Each row is a point. Each copy is the shape, with its points in the same order, stretched, turned, moved and blurred by noise. Say if it was mirrored as well.
(in the rows, 128 means zero)

Shape:
[[111  70 141]
 [172 153 147]
 [182 160  70]
 [ 68  79 106]
 [126 126  99]
 [122 130 146]]
Copy 1 (6 x 3):
[[126 151 213]
 [190  94 113]
 [199 165  85]
 [ 83 183 189]
 [150 160 135]
 [146 114 143]]
Copy 1 is: mirrored
Copy 2, 6 rows:
[[172  81 145]
 [137 197 165]
 [ 71 216 151]
 [166  73  90]
 [129 151 120]
 [170 151 126]]
Copy 2 is: mirrored
Copy 3:
[[144 103  78]
 [155 153 188]
 [120 225 165]
 [ 87 118  55]
 [105 166 121]
 [126 117 146]]
Copy 3 is: only turned

Shape:
[[ 67  68 101 165]
 [159 132 113 100]
 [158 144 195 116]
 [128 161 106 100]
 [126 145 126 147]
 [162 104 131 159]
 [154 220 103 130]
 [125  81 146  61]]
Copy 1:
[[142 110 105 205]
 [ 98 113  72  86]
 [130 130 166  74]
 [ 52 110  94 102]
 [ 88 151 118 123]
 [151 168  97 115]
 [  7 174 100  77]
 [152  35 100 103]]
Copy 1 is: only turned
Copy 2 (8 x 4):
[[138 145 211 200]
 [163 152 110  95]
 [142  41  82  90]
 [121 154 115 109]
 [130 127 109 142]
 [179 117 107 148]
 [107 167  54 120]
 [163 102 185  79]]
Copy 2 is: mirrored

Shape:
[[133 187 126  93 200 124]
 [158  81 141 107 121 182]
 [100  70  68 190 128 161]
 [ 74 125  88 141 140  70]
 [198  81 173 132 167 150]
 [155 134 161 134 123 173]
 [123  77 164  93 119 124]
 [ 98  60 163  99 220 175]
 [ 70  87 114  98 156 111]
 [ 72  68 137  93 145 117]
 [116 120 173 132 200  65]
 [ 83 184 107 104 141 173]]
Copy 1, 12 rows:
[[139 137  65  80 135 164]
 [144  97 176 160 134 135]
 [100  84 112 171 166  20]
 [146 166  64 146 122  56]
 [189 107 161 156 186 162]
 [122 126 154 158 155 158]
 [183 133 149 183 111 138]
 [174  25  79 177 148 138]
 [161 111  81 162 103  87]
 [173 105  99 187 100 100]
 [210 149  61 155 167 143]
 [ 71 116  84 121 107 129]]
Copy 1 is: mirrored
Copy 2 (12 x 6):
[[ 98 188  91 127  95 139]
 [159 124 163 137 191 175]
 [142  93 204 236 177 102]
 [ 59 107 169 153  86  94]
 [170 126 109 101 202 123]
 [193 143 130 116 147 158]
 [112  84 145  96 154 166]
 [120  69  72 187 183 172]
 [ 69  86 143 158 130 147]
 [ 80  55 142 141 144 166]
 [ 88  92  79  92 107  86]
 [145 165 127 173  90 191]]
Copy 2 is: mirrored
Copy 3 (12 x 6):
[[164 204 104 110  90  93]
 [ 90  98 141  84 124 134]
 [162 110 148 131 220 182]
 [139 176  87 185 190 124]
 [ 93 139 192  98 109 101]
 [118 129 138 117  92 153]
 [ 54 129 108 115 131 110]
 [ 96 193 152  31 155 142]
 [100 169  93 111 176 123]
 [ 74 161  90 111 178 133]
 [104 235 144 148 135  95]
 [165 153  57 114 114 170]]
Copy 3 is: only turned

Shape (12 x 9):
[[120  84 131 120 148 128  95 120 140]
 [105 115 153 128 119 157 126 106 130]
 [145 123 132 178  29 157 114 148 134]
 [107 180 142 102 141 112 111 148 141]
 [116  96 108 137  96 141 167 134 137]
 [ 96 130 144 162 122 111 114 132 132]
 [136 107 114 100 130  99 149 115  92]
 [122 119 104 147  96 133 135 116 136]
 [107 113 115 117 147 135 141 150  86]
 [112 126 102 114 104 139 114 134 106]
 [ 95  82 154 104  80 145 102 142 136]
 [249  84 105 136 148 102 139 125 131]]
Copy 1, 12 rows:
[[111 118 164 130 148 127 102 106 124]
 [116 116 143 125  98 125 133 101 142]
 [128 169 125 237  60 143  96 130 137]
 [132 181 134 120 162 119 179  98 165]
 [132  93 146 179 101 134 137 146 112]
 [ 75 157 158 149 128 138 140 124 140]
 [137 126 138 102 129 102 144 130  70]
 [110 119 117 169 117 125 125 135 123]
 [134 119 154 101 126 171 152 118  91]
 [132 136 121 144 129 150 137  99 101]
 [137 139 186 182 105 133 129  75 116]
 [172 134 122 132 124  66  49 199 102]]
Copy 1 is: mirrored
Copy 2:
[[141 109 128 106  86 132 111 144 147]
 [115 126 159 136 114 164 132 126 116]
 [101 156 106 209  86 130  91  76 104]
 [ 93 159 164 125 154  85 133 150 110]
 [131 122 100 155 103 135 145  76 140]
 [112 120 157 129 115 100 101 102 119]
 [158 142 113  83 132 140 125 109 118]
 [119 121 105 149 119 134 118  93 131]
 [161 113 122 116 123 109 151 130  95]
 [122 124  98 128 114 117 132 126  98]
 [104 146 131 125  54 136 130 116 117]
 [210 161  79 137 132 147  72 128 179]]
Copy 2 is: only turned

Shape, 14 rows:
[[103  82 182 108 105 156 118  48 154 128 158]
 [ 81 123 117 183  96 131  81  70  80 147 151]
 [ 74 176 117 111 157 167 133 136 128 113 115]
 [125 106 166 226 137 149  73  96  77 152 183]
 [151 163 108 139 173 171 165 137 136 126  66]
 [160 125  86 150 221  89 143  99  71 197 120]
 [ 94 161 136  90 120 185 124 147 169 157 134]
 [116 117  58 188 199 129 181 130 134 161 113]
 [101  69 167  93  96 134  85 133 147  99 169]
 [189 110  61 182 159  82 145 107  90 181  88]
 [151 173  87 151 154 124 177 115 108 127 158]
 [102 146 148 135 139 118 191 148 118 156  99]
 [ 80  75 172 106 100 181 100  95  89  94 158]
 [ 92 103 145  78  88 214 146 134 124 140 155]]
Copy 1, 14 rows:
[[ 92 171 170  99 111 142  79  39  92 199 184]
 [157  90 136  97 122  85 131 117  75 152 231]
 [137 118 149 174 163 164 170 127 120 129 136]
 [225 136 173 120  74 104  99 102  83 175 220]
 [145 171 108 181 134 139 155 158 109 145  75]
 [180 114 122 135 164  83  54 171 128 192  86]
 [122 132 169 112 145 219 173 106 139 130 127]
 [167 127  97 166 137  90 136 165 178 201 121]
 [ 90 131 164  90  80 191  86  70 128 124 200]
 [152 128  60 101 114  58  87 191 147 164  96]
 [173 191 117 132 195 104 125 160 138 151 159]
 [103 163 169 146 143 110 155 163 156 179  94]
 [109 151 180 121 105 179  95  97  58 158 217]
 [ 85 165 175 106 149 239 143 133  83 177 185]]
Copy 1 is: mirrored
Copy 2 (14 x 11):
[[139 108 161 138 223 133 133  96 173 121 165]
 [115 120  92 188 137 202  80 158 146 100 186]
 [126 136 120  96  97 151 186 197 159 156 173]
 [ 79 183 118 201 146 156  70 143 121 122 175]
 [196 142 107  92 102 107 178 188  84 190 131]
 [151 183  21 125 111  92  66 109 110 174 210]
 [155 133 195  74 100 144 147 182 184 163 128]
 [166 101  78 164  96  98 125 157 105 220 220]
 [125 124 176 147 160  80 154 143 204  64 160]
 [207 144  36 164  97  76  74 129  72 157 165]
 [174 156 110 111  79 139 134 134  69 156 223]
 [121  93  94 101  87 100 122 134 115 152 131]
 [102 105 143 131 207 131 140 175 184  65 173]
 [131  75 199  78 162 128 128 206 175 111 145]]
Copy 2 is: only turned

Shape (15 x 12):
[[ 63 157 124 150 140 215 117 151 121 123 123 148]
 [143 249 121 171 125 110 130 163 122 136 113 139]
 [150 121 149 112  94 142 124 139 128 155 126 133]
 [103 129 153 161 115 140 172 153 127 131 119 161]
 [147 144 141 132 136  98 161 168 117 150 207 160]
 [135 152 129 158 125 126 111 154 148 107 121 160]
 [144 130 145 139  48 106 163 153 168 139 155  95]
 [143 215 100 169 132 156 153 145 123 157 112 149]
 [154 151  87 150 127 127 171 166 159 152 111 130]
 [ 96 121 149  42  90  89 116 151 123 126 145  35]
 [ 94 140 152 160 133  95 118 145 135 157 117 122]
 [118 136 147 141 142 117 126  94 139 114 143  90]
 [116 162  43  62 121 110 149  88 138 147 116 160]
 [107 160 145  50 143 125 129 132 163 151 160 145]
 [138 129 158 127 127 103 175 153 130 122 129 139]]
Copy 1, 15 rows:
[[108 160 101 142 144 222 147 128 175 108 105  99]
 [189 159 100 209 143 160 161 107 176 200 136 180]
 [137 129 145  93 154 138 124 135 119 129 123 157]
 [145 164 162 150 112 149 138 122 149  96 134 157]
 [174 193 129 130 155 116 116 125  88 131 210 141]
 [164 143  85 150 102 142 142 144 150 131 125 144]
 [183 122 190 102 123 146 138 156 132 157 150 153]
 [177 152 113 183 176 170 191  98 176 148 140 167]
 [179 120 140 171 167 139 199 151 144 114 155 152]
 [ 99 133 194  91 166 128  77 210 104 227 112  81]
 [108 128 133 159  96 135 118 124 160 151 167 141]
 [137 132 143 129 122 126 114 110 153 171 131  78]
 [137 176 127  99 212 104 193 202 198 163 147 128]
 [154 156 124  97 184 127  73 183 168 147 169 110]
 [167 158 171 152 132 108 116 138 122 124 136 145]]
Copy 1 is: only turned
Copy 2, 15 rows:
[[ 55 102 106 148 154 205 143  92 139  88 167 121]
 [126 193 134 115 179 207 189  87 127  91 116 135]
 [143 126 130 147 107 144 154 136 169 103 141 127]
 [111 118  89 156 169 132 176 128 117 124 115 124]
 [152 160 100  74 169 140 160 160 153 137 156 113]
 [126 163  97 163 149 171 144 139 121  91 117 112]
 [122 177 114 142 135  71 180 134 189 108 102 103]
 [128 152 127 110 173 204 166  60 146  83 118 136]
 [133 139 113 106 164 157 143 117 157  92  78 114]
 [ 78 159 166  80  59  87 154 191 172 112 140 140]
 [ 99 164 118 154 122 162 156 144 127 153 118 113]
 [111 176 139 143 114 111 122 116 134 129 149 134]
 [142 134  63  64 106 146 122 124 129  78  98 199]
 [108 150 118 112 126 146 131 166 157 109 154 200]
 [139 132 123 129 164 115 158 165 111 125 112 130]]
Copy 2 is: only turned

Shape, 16 rows:
[[200 118 132  92 132 119  66 169 138  84 100  93]
 [142 170 128 153 217 119 139  93  97 147 153 166]
 [143 136 185 105  85 124  91 103  98  71 107  94]
 [132  94 141  72  91 143  68 143 132 129  67 100]
 [ 85 172 131 124 127 146  83 148  94 128 103 180]
 [111 152 171 102 114 132 117 132 140 106 144  50]
 [135 164 176 100 118 155  87 177  55 143  87 148]
 [158 128  84 160 180 116 200 111  70 142 158 167]
 [154 143 159  63 106  76 104 158 152  96  57 124]
 [131 118 196 115 110 180 123 121 164  94 118 116]
 [108 138 153  89 159 136 132 118  95 145 152 136]
 [131 172 102 150 141 165 129  61  84 155 156 142]
 [186 126 108 175 132  67 141 142 128 138 187 149]
 [134 206 152  58  96 191  99 139  94 150  92 153]
 [159 120  94  92 112 125 103 162 118  58 134 132]
 [120 179 108 175 172 157 171 109  92 148 124 119]]
Copy 1:
[[ 51 172 132 136 114 104 154 162 124 140 128 132]
 [100  99 173 134 130 140  81  85 128  81 180 147]
 [150 159 117 120 134  70 131 175  94 122 133 150]
 [108 169 146 100 124 123 197 134 102 167 142 175]
 [111 112 173 115  93 142  86  86 123 188 114 163]
 [168 143 130 160 132  91 145 142 148 115 130 118]
 [ 83 140 155 140  88  87 119  99  83 165  82 219]
 [107 139 140  78  87 122  87  47 118  26 122 135]
 [118 249 122 140 141  83 116 131 185 164 154 164]
 [149 146 122 149 161 147 139 169 149 110 113 163]
 [128 116 170 120  99 112 138 108 130  94 142 183]
 [136  86 141 130  83 160 115  86  67  85 185 149]
 [ 75 132  69 111 108 102  83  58 165  88 122 104]
 [124 144 161 182  46 146 118 126  85 166 138 232]
 [ 97 146 140 101  57 102 116 151 135 130 103 104]
 [145 149 145 149 123 142  89  56 101  70 143 116]]
Copy 1 is: only turned
Copy 2:
[[191 196 173  95 105 132 148 124 171  93  67  83]
 [ 86  96  90 134 166 113 128  85 171  71 130 168]
 [141 149 243 127 135 126 120 145 155 161 100  80]
 [183 183 201 109 134 134  92 161 111 132  88 133]
 [133 159 131  97 154  86 109 172 142 136 157 159]
 [158 109 213  70 138 178 122 122 136 149 113 108]
 [160 165 191 117 152 143 136 197 160 117 158 144]
 [ 70 108  81 175  86 125 129  86 159  75 154 150]
 [194 198 164 124 165 160 145 115 148 165  79 108]
 [124 121 181 117 170 134 133 186 103 166  72  82]
 [134 104 158 124 142 135 141 118 116 120 126 173]
 [ 78  83 119 125 114 103  76 137 169 103 136 186]
 [141 100  74 154  86 121 124  91 177  93 154  82]
 [161 146 152  99 153 146 136 216 159 160 110 201]
 [163 192 147 101  55  91 164 125 147 129  92  98]
 [ 63 103 114 109 140 155  86 124 176  91 156 156]]
Copy 2 is: only turned
Copy 3, 16 rows:
[[148  67 161 173 101 152  90  85 106  77  91 116]
 [110 158 110 118 182 103  75 189 147 120 129 129]
 [ 86 149 153 179  50 145 187  86  98 102  84 141]
 [114  97 135 166  57 174 129  90 113 123 138 145]
 [111 153 100 145  80 186 107 191 139 117 129 125]
 [113  98 134 157 121 159 203 108 132 139  95 138]
 [ 82 158 115 134  57 193 111 161 142 128  88 166]
 [118 188  82  54 176  79  84 145 149 110 125 148]
 [147 118 163 184  91 174 111  88 154 142  93  92]
 [ 91 105 126 166  34 119 181 120 106 153  86 110]
 [ 77 142 107 116 136 157 119 155 133 145 123 124]
 [ 76 180 122  90 123  83 151 172 156  89 155 171]
 [202 133 160  80 156  98 126 109  84 110  74 120]
 [ 45 151 130 119  43 167 131 174 199 130 125 142]
 [129 105 118 147  90 154  93  97 108  62 100  87]
 [112 168  87  95 150  89 139 174 192 115 138 183]]
Copy 3 is: only turned
Copy 4:
[[133 174 118 144 120  90  95  22 157 120 141 132]
 [ 44 117 145 127 128 131 130 157 155 231  73 101]
 [179 137 129 111 174 110 107  76  94  98  86 144]
 [178 143 102 130 123 134 172  90 172 100 177 138]
 [119 123 155 195 156 146 156 178 172 176 128 189]
 [149 104 136 104 207 164 109  85  88 100 156 106]
 [181 149 149 148 193 118 130 114 206 192 125 166]
 [ 88  85 147 150  83  66 120 175 177 207  31  52]
 [100 152 140 106 162 121 102 113 193  79 112 161]
 [157  86 184  99 114 151 119  81  96 109 134 164]
 [106  88 159 123 179 114 170 141 149 169 115  99]
 [111 100 101 137 106 108 127 167 121 218 104 117]
 [ 91 185 195 162 114  69  79 143 123 174  94  92]
 [142 103 126 117 177 106 114 130 200 195 160 213]
 [127 118 146 201 107  55 110  72 143 115 109 141]
 [117  78 103 130 115 153  96 166 157 196  91  94]]
Copy 4 is: mirrored

Shape, 15 rows:
[[ 98 177 153 162 108 115 145 111 141  91 148  94]
 [ 88 126 126 142 122 135 112  97 154 142 154 114]
 [112 122 138 127 150 173 128  94 157 121 150 160]
 [216 149 141 167 183 112 164 109 122 147 165 127]
 [ 90 175 133  17 127 113 155  97 149 112 141 140]
 [110 152  94 168 121 122 186  96 159 116 144  95]
 [129  94 115 156 176 103 141  98 125 131 121  94]
 [148 128 136 106 114 128 135 100  92 152 121 129]
 [214  90 109 154 160 110  42 129 148 141 164 119]
 [ 91 166 121 107 141 105 132 102  40 129 161 159]
 [ 81 133 136 127 148 139 153 198 115 138 103 154]
 [112 159 122 101 116 102 116 103 151 169 140 137]
 [ 96 155 104 156 113 126  55 117 105 138  77 176]
 [107 160  98  89 120 141 122 157 124 112 150 110]
 [ 92 183 135 107 188 138 181  96  51 159 118 103]]
Copy 1, 15 rows:
[[137 126 120 214 163 110 102 119  98 149 146  63]
 [136 120 143 164 121 142 143  96 129 137 113  46]
 [168 148 130 159 118 158 131 150 133 112 119  70]
 [134  71 173 185 130 131 120 196 102 173  37 137]
 [110 180 159  85  91 143 139 122  53 135 172  57]
 [ 86  81 133 209 122 134 108 127  76 151 112  30]
 [ 79 126 133 160 136 150 131 104 133 137  46 100]
 [124 128 138 160  80 139 151 130  96 158  93 144]
 [127  70 214 148 163 145 175 117 183 109  64 163]
 [163 144 130 122 107 128 168 103  37 102  60 133]
 [145 138  59  80 120  86 126 140 134  99 120 124]
 [107 124 160 133  99 108 178 117 102 150 114  65]
 [129 140 124 186 137  80 223 112 140  59  97 122]
 [148 110 148 109 101 120 112 100  81  83 158  97]
 [142 166 113 115  59 102  99 118  62 147  30  99]]
Copy 1 is: only turned
Copy 2, 15 rows:
[[121 138 172  84 134  97 147  94 121 131 166 141]
 [134 164 171 139 115 121 129 110 123 184 128 124]
 [130 114 172 146 139 187 130 107 172 159 111 128]
 [186 139  82  90  85 191 213 105 175  94 177 164]
 [133 139 149  82 128 140  49  90 180 188 117  43]
 [210 146 170 111 144  78 179  97 148 172 166 134]
 [161 112 106 122 114 137 154 127 131 222 154 163]
 [120 122 143 106  77 137 120 134 173 137 108  78]
 [128 141  55 200  53 179 133 132  90 113 174 127]
 [ 88 131 113 100 109 162 162  87 135 136  38  54]
 [138 118 110  94 198 141 117 192 140 119  78 146]
 [158 185 147 114  81 123  88 103 137 160 105  93]
 [119  98 152 129 107 141 113 120  49 120  16 120]
 [144 136 115 127 152 124 102 144 124 134 134  39]
 [133 128 150   7 145 187 193 146 148 198  66  69]]
Copy 2 is: only turned

Shape:
[[166 181  89 111 111  89 117 188 151  98 149 134]
 [106 135  90 163 195  68 171  98  80 138 167 172]
 [178  70 118  69  81 122 169  84 177 195  67  75]
 [ 66 170 167  76 152 100 110 166  99 119 103  99]
 [ 71  83 187 120 182 158  70  64  97 112 118  93]
 [127 135  78 146 101 140 137 178  97 171 165  89]
 [ 66 141 103 119 163  77 167 117 118 127  68  66]
 [112 115  93 106  90 131  73 171 166 102  88 123]
 [ 91 116 121 159 161 181 110 177  75 139 138  70]
 [183  84 155  71 168 170  83 115 152 183  63 144]
 [ 64 152 168 141  86 136  94  96  86 140 117 101]
 [148 107  86 115 188 112 152 139 126  94 138 126]
 [172  70 135 182 113 121 127 153 106  83 122 137]
 [ 72 169 176 108 166 134 127 190 196 159 160 122]
 [135 139 150  97 112 141 175  76 105  75 158 101]
 [111 105 169 102  89 188 114  70 121 149  57 156]
 [ 88 118 167  63  80  70 176 137 105 108 152 186]]
Copy 1, 17 rows:
[[121 119 151 127 142 150 185  82 115 122 226 121]
 [142 158 133  97 207 113  72  69  86 180  99  87]
 [156 122 149 173 135 187 182 154  58 130  25 211]
 [104 153 144  73 112  99 164 119  66  33 149 117]
 [162  79 125  76  96 131  70 130 115 103  54  94]
 [ 82 109 190 149 152 150 145 121  97 129  99  59]
 [171 148 152 158 188 120 147  69  48  37  78 116]
 [ 92 108 132 153  83 154 163  92 113  89 151 169]
 [ 84  97 159 119 136 171  91 145 123  82  90  18]
 [128 140  88  93  91 239 136 165 138 126  92 185]
 [133 144 198 127  69  86 114 135  82 117  80  99]
 [119  90 109 114 190 183 103  92  97 114 138 109]
 [127  91 107 167 129 166  53 148 109 141 161  85]
 [ 89 144 172  77 172  98 152 147 153  91 127 129]
 [162  70 197 109 146 129  90 135  58 121 137 112]
 [127 146 156 140  57 169  82 154 100 123  73 181]
 [ 78 141 165  86 126  46 114 151  17 142 147 183]]
Copy 1 is: only turned
Copy 2, 17 rows:
[[110 187  82 108 115  92 117 119  88 142 118 214]
 [ 99 107 210 195  74  97  89  86  50 168 112 144]
 [133  96  53 123 155 115 169  95 174 109  80   9]
 [117 143 187  88 154 132 130 204 150 209  81 169]
 [136  63 243 110 158 114  98 195 215 101  85 113]
 [121 129  99 103 123 126  85 145  67 151 175 115]
 [ 60  89 170 124 178 123 165 152 102 197  83 124]
 [156 109 106  67 152  99 173 181 117  99 101 182]
 [139  96 160 110 178 125  84 198 119 160 192 143]
 [212  65  92 175 140  94 137 161 218 120 104 108]
 [109 135 193  94 119 170 120 216 138 105  91 103]
 [132 108 146 149 161  70 100  92 104 149 120 171]
 [156 181 143 133 148  57 137 138 114  68 176 141]
 [143 118 157  96 106 189 152 120 189 179 156 193]
 [114 179 171 112 179 148  71 110 140  96  69 112]
 [206  99 151 137 157 179 152 194 166  66  67  77]
 [173 210 207  77 102 130 136 112 102 146  50 113]]
Copy 2 is: only turned
Copy 3 (17 x 12):
[[147 117 117 212 166 184 133 151 142 111 163 127]
 [185 111 165  87 226 105 110 242 111  97 164 129]
 [ 86 127 122  42 132 169 169  43 231 124  73 102]
 [119 144  66 133 135 140 153 207  99 134  89  49]
 [ 98 143  66  29 117 105  57 152  93 147 155  34]
 [165  40 127 120 119 189 156 138 122  83 128 107]
 [ 85 143 106  90 180 129 168 183 123  76 101  52]
 [ 82 122  70 152  97 161 123  79 120 107 126 135]
 [117  58 106  83 119 187 115 159  70 102 125  66]
 [ 94 138  65  38 159 189  89  76 155 188  77 143]
 [157 136  84  85  71 119 162 136  92 117 168  50]
 [100 119 136 109 201 161  77 177 142 104 143 111]
 [102 132 192 122 125 160  92 106 102 124 137 116]
 [ 92  72  77 134 121 153 164 204 127 201 173 110]
 [142 182 137  99 136 162 118 182 171  88 211  49]
 [ 95 192  78  27  66 167 143  83 130 130 135 132]
 [146 173 151 132  91 104 150 214 169 115 123 109]]
Copy 3 is: only turned
Copy 4, 17 rows:
[[118 117  99 151 154 164  51 157 108 165 152 108]
 [125 169 112 176 139 141 164  18 114 188 124 133]
 [ 65 178 180 187 100  90  99 168 229 116 156  76]
 [ 96 104 116  92 213 119 100 122 119  94  85 112]
 [142 122 140  92 157  76 124  74 175  49  79 195]
 [131  84 166 175 118 145 126 121 111 129 164  92]
 [125 177 125 177 210 119 155 104 143 115  76  85]
 [144  86  72 168 146  96  67 179 152 113 125 135]
 [179  76 171 119 163 111 137 103 117  85 128 110]
 [104 105 178 109 136  67  67 127 239 144 153 140]
 [118  91 136 131 138 105 156 136 134  81  68 168]
 [146 168 114 145 150 129  83  78 138 145 139  96]
 [174 163 108 148 102  67 104 159  97 136 157 124]
 [ 92  65 126  80 188 165 119 126 168 101 186 137]
 [109 179 124  90 110 152  98 110 142  80  76 106]
 [119 108 127 111 100  67 133 152 219 106  62 148]
 [ 47 148  45 114 105 105  98 120 107 117 109  99]]
Copy 4 is: only turned
